Each row is a point. Each copy is the shape, with its points in the same order, turned, moved and blurred by noise. Say if it was mirrored as well.

Shape:
[60 25]
[21 -20]
[-11 53]
[-34 22]
[-21 0]
[-27 43]
[60 -9]
Copy 1 (7 x 2):
[16 75]
[12 15]
[-59 56]
[-63 20]
[-38 10]
[-68 45]
[37 48]
Copy 1 is: only turned
Copy 2, 7 rows:
[-38 75]
[-30 8]
[35 49]
[34 4]
[13 -1]
[48 28]
[-60 49]
Copy 2 is: mirrored
Copy 3, 7 rows:
[-28 -50]
[20 -25]
[-37 30]
[1 31]
[15 13]
[-21 42]
[5 -57]
Copy 3 is: mirrored
Copy 4:
[58 60]
[36 6]
[-18 63]
[-28 26]
[-10 8]
[-29 48]
[70 29]
Copy 4 is: only turned

Shape:
[-75 -16 73]
[4 38 -26]
[5 -3 -45]
[-14 -4 -35]
[10 -31 -18]
[47 14 -24]
[39 -37 -29]
[-5 -65 12]
Copy 1, 8 rows:
[-98 -18 -25]
[20 28 10]
[41 -14 20]
[17 -12 17]
[24 -26 -21]
[48 31 -17]
[63 -18 -37]
[-15 -48 -54]
Copy 1 is: mirrored
Copy 2 (8 x 3):
[107 16 -40]
[-17 -8 11]
[-8 -44 16]
[6 -41 4]
[31 -51 31]
[-11 -21 58]
[21 -62 59]
[79 -58 24]
Copy 2 is: mirrored
Copy 3:
[7 -84 81]
[-11 42 25]
[36 44 27]
[31 33 44]
[51 11 13]
[13 41 -19]
[62 27 -13]
[72 -30 19]
Copy 3 is: mirrored
Copy 4, 8 rows:
[-8 -70 93]
[9 24 -6]
[-24 10 -28]
[-27 3 -11]
[-24 -31 -27]
[24 0 -51]
[-18 -35 -54]
[-35 -74 -11]
Copy 4 is: only turned

Shape (9 x 3):
[-55 1 -37]
[28 -18 -12]
[-32 48 -46]
[-45 11 -33]
[45 -4 8]
[34 -65 90]
[26 -44 -10]
[-74 29 -1]
[2 7 16]
Copy 1 (9 x 3):
[-58 11 -40]
[27 24 -12]
[-36 -29 -66]
[-47 4 -41]
[44 6 1]
[35 35 95]
[25 52 -7]
[-76 -22 -13]
[2 -5 4]
Copy 1 is: mirrored
Copy 2, 9 rows:
[-17 4 -69]
[-25 18 16]
[22 41 -64]
[-8 5 -62]
[-5 14 42]
[-15 -76 81]
[-44 2 22]
[25 -21 -78]
[12 -7 1]
Copy 2 is: mirrored

Shape, 9 rows:
[55 53 10 -26]
[-55 4 -39 -11]
[39 -3 3 -14]
[34 11 47 12]
[27 -56 -4 74]
[-23 -43 -62 34]
[-10 21 20 -31]
[-68 -4 -45 17]
[-55 32 -38 10]
Copy 1, 9 rows:
[64 32 -36 -15]
[-55 49 -12 -39]
[14 2 -52 2]
[33 -19 -10 20]
[-27 -88 -21 -28]
[-70 -19 -42 -63]
[5 39 -14 13]
[-74 25 -1 -55]
[-40 39 11 -61]
Copy 1 is: mirrored
Copy 2, 9 rows:
[-41 37 -95 22]
[51 -9 -28 -32]
[-33 26 -42 -22]
[-42 23 -24 33]
[-62 -52 28 -20]
[5 -46 4 -74]
[10 40 -31 10]
[66 -37 -11 -31]
[54 -35 -34 -4]
Copy 2 is: mirrored
